Each row of a before or after table is a point. The points were changed in one or more steps. Then noise was added and the rows were shuffled. The steps act on how far a point lies along the listed directions, d1 being the first. Write out the steps. A step turns or swaps two directions, mirrors them in a line or flattens them onto one, adds a multiple of one to another, or multiplies one. Angles are multiples of 10 degrees, from the lower direction toward the higher: turns from -170 to 170, lines from 10 to 170 but not 90. Use the fewest steps. Two steps may share a direction if one is a turn and the other turns, adds or multiplies; they go together, in the order done. Otherwise the lowest direction goes first.
In the rows, 128 means zero.

Directions:
(1): [102 140  76]
(2): [160  86 102]
(3): [170 167 116]
Before:
[[115 126  61]
 [111 118  90]
 [111 117 133]
 [101 213  83]
 [ 74 117  82]
 [163 101 177]
 [136 104 128]
 [156 126 134]
 [107 158 180]
 [124 142  79]
 [116  96 119]
 [ 85 133  63]]
After (12 x 3):
[[121  94 138]
 [ 81 159 107]
 [113 107 199]
 [125 110  62]
 [138 119 209]
 [112 116 134]
 [137 113 165]
 [145 132 103]
 [141 205 192]
 [131 103 118]
 [160 115 186]
 [156 132 169]]
Steps: mirror d1 and d2 in the line at 100 degrees

Directions:
(1): [189 101 108 101 139 163]
(2): [156 181  91 163 100 134]
(3): [ 90 119  68 135 165 148]
(4): [153 101 137 189 162 104]
(5): [133 177 158 122 183 152]
Before, 14 rows:
[[171  83 126 144 174 164]
 [101 106 105  54  77 120]
 [200 118 182 114 101  93]
 [161 153 176 169 143 128]
 [127  78  86 170 110 104]
 [128 128 180  95  97 122]
 [115 148 147 147 206 145]
 [148 124 148 169 179 126]
 [121 121 113 161 199 108]
 [149 148 125 156 210 149]
 [157  85 158 156 158 110]
 [137 133  69 135 121 124]
 [ 98 121 104  79 124 148]
 [172 121 111 144 203 165]]
After, 14 rows:
[[ 70 148 115  81 148 127]
 [ 65 120  98  76  97 139]
 [113 160 166  85 142 145]
 [163 103 168 136  99 108]
 [112 146  94  60 132 182]
 [193 164 179 100  94 110]
 [125 136 133  79 148 189]
 [144 143  90 143 158 127]
 [ 97 165 130  84 109 151]
 [119 171 152 107  72 135]
 [ 80 149  96  60 109 154]
 [175  61 133 159 171 101]
 [120 167 137 150 197 148]
 [132  69 101 136 154 124]]
Steps: turn d1 and d4 by 20 degrees; turn d4 and d5 by 130 degrees; add -0.3 times d3 to d2

Directions:
(1): [145  94 135 180 142 104  67 149]
(2): [105 117 135 144 103 210  99 116]
Before:
[[118 140 136 130 135 122 129 125]
 [124 130 129 141 134 139 105 129]
 [133 121 130 140 118 125 113 130]
 [133 127 122 116 144 115 132 137]
 [145 141 139 128 133  94 144 120]
 [167 138 124  99 165  13 171 145]
 [113 123 134 131 120 133 129 118]
 [116 125 122 128 117 155 122 125]
 [117 116 131 132 123 135 134 135]
 [150 119 130 148 128 131 113 119]
 [123 125 135 146 127 142 108 129]
 [130 131 132 146 119 150 126 132]
 [141 106 132 161 132 144  98 139]
 [130 131 122 125 137 140 130 120]]
After:
[[174 120 129 126 170   7 138 155]
 [135 109 132 157 127 159 101 134]
 [128 134 131 142 117 152 130 129]
 [147 135 141 135 135  92 135 123]
 [116 117 130 131 124 136 137 134]
 [113 125 133 129 120 132 133 117]
 [118 140 136 130 136 121 128 126]
 [131 121 130 139 117 131 114 129]
 [115 128 122 121 117 154 129 123]
 [131 132 122 123 139 138 133 120]
 [120 127 135 142 124 149 111 126]
 [134 125 123 119 144 114 126 138]
 [148 119 130 148 125 138 113 117]
 [121 132 130 138 131 146 108 127]]
Steps: turn d1 and d2 by 20 degrees

Directions:
(1): [162 127  98 180 191 111 111 162 122]
(2): [ 60 143 134 187 122 113 141 128 168]
(3): [ 82 163 118  89 186 119 156 122  92]
(4): [110  69  78 101 150 120 116  98 170]
(5): [100  67 179 122 148 145 124 177 115]
Before (9 x 9):
[[148  86  78  81 226 135 120 153  88]
 [185 149  90 146 114 135 140  91 121]
 [155 111  54  78 192 101 103  73 141]
 [125 126 189 163 159 138 119 169 129]
 [143 165 134 150  70 138 147  93 142]
 [157 121 123 103 108 137 122  97 118]
 [103 139 108 129 136 112 132 121 140]
 [ 98 155 165 139 173 131 148 173  61]
 [153  89  59  55 175 117 130  64 130]]
After:
[[108  40 153 151  65 138 117 103 195]
 [108 145  65  72 162 118 143  77 110]
 [143  99 119 122 137 125 113 142 131]
 [160 186 120  92 153 128 131  91 120]
 [101  94 179 129 119 159 157 143 103]
 [114  91  99  75  48 149 128  64 178]
 [ 95 120 155 158 115 132 133 125 135]
 [113 124 163 162 171 137 146 168  97]
 [119  42 168 116  70 141  91 109 182]]
Steps: turn d1 and d2 by -130 degrees; turn d3 and d4 by 80 degrees; multiply d5 by -1

Directions:
(1): [134 186 106  97  91 177 104 157 177 115 114]
(2): [143 110 105 181 173 154 133 205 139 127 139]
Before, 12 rows:
[[163 138 121 139 136 159 130 152 140 112 133]
 [119 111 145  69 109 109 128  86 116 134 130]
 [128 128 150 115 128 123 123  85 127 121  98]
 [144 131 103 157 154 151 124 180 131 116 134]
 [129  40 130 225 222 108 170 175  80 146 137]
 [134 151 110 117 116 149 120 132 143 112 127]
 [133 171 131  97 115 161 120 132 150  99 139]
 [129  92 124 193 176 132 128 200 132 118 144]
 [148 118 130 122 146 137 140 130 128 124 122]
 [118 144 151 127 114 111 119 113 123 135 123]
 [117 133 133 132 127 121 137 119 105 127 132]
 [126 126  90 158 161 168 121 249 162 115 149]]
After:
[[132 106 118 151 154 121 136 131 110 120 142]
 [123 117 143 116 124  97 131  75  89 123 128]
 [118 150 124 129 119 138 129 139 122 123 127]
 [138 134 125 141 146 160 120 149 153 112 104]
 [ 86  79 165 103 126  47 147  56  70 140 149]
 [138 122 107 107 139 163 119 186 153 125 136]
 [154 111 145 132 135 112 139  95 100 121 135]
 [135 107 142 157 173 124 145 139 110 113 161]
 [ 99 181 153  36  42 121 117  25 134 129  86]
 [143 125 132 109 135 132 139 115 126 122 124]
 [124 146 135 148 129 133 116 156 136 131 125]
 [102 127 168  88  87  84 118  52 109 121 122]]
Steps: turn d1 and d2 by 150 degrees
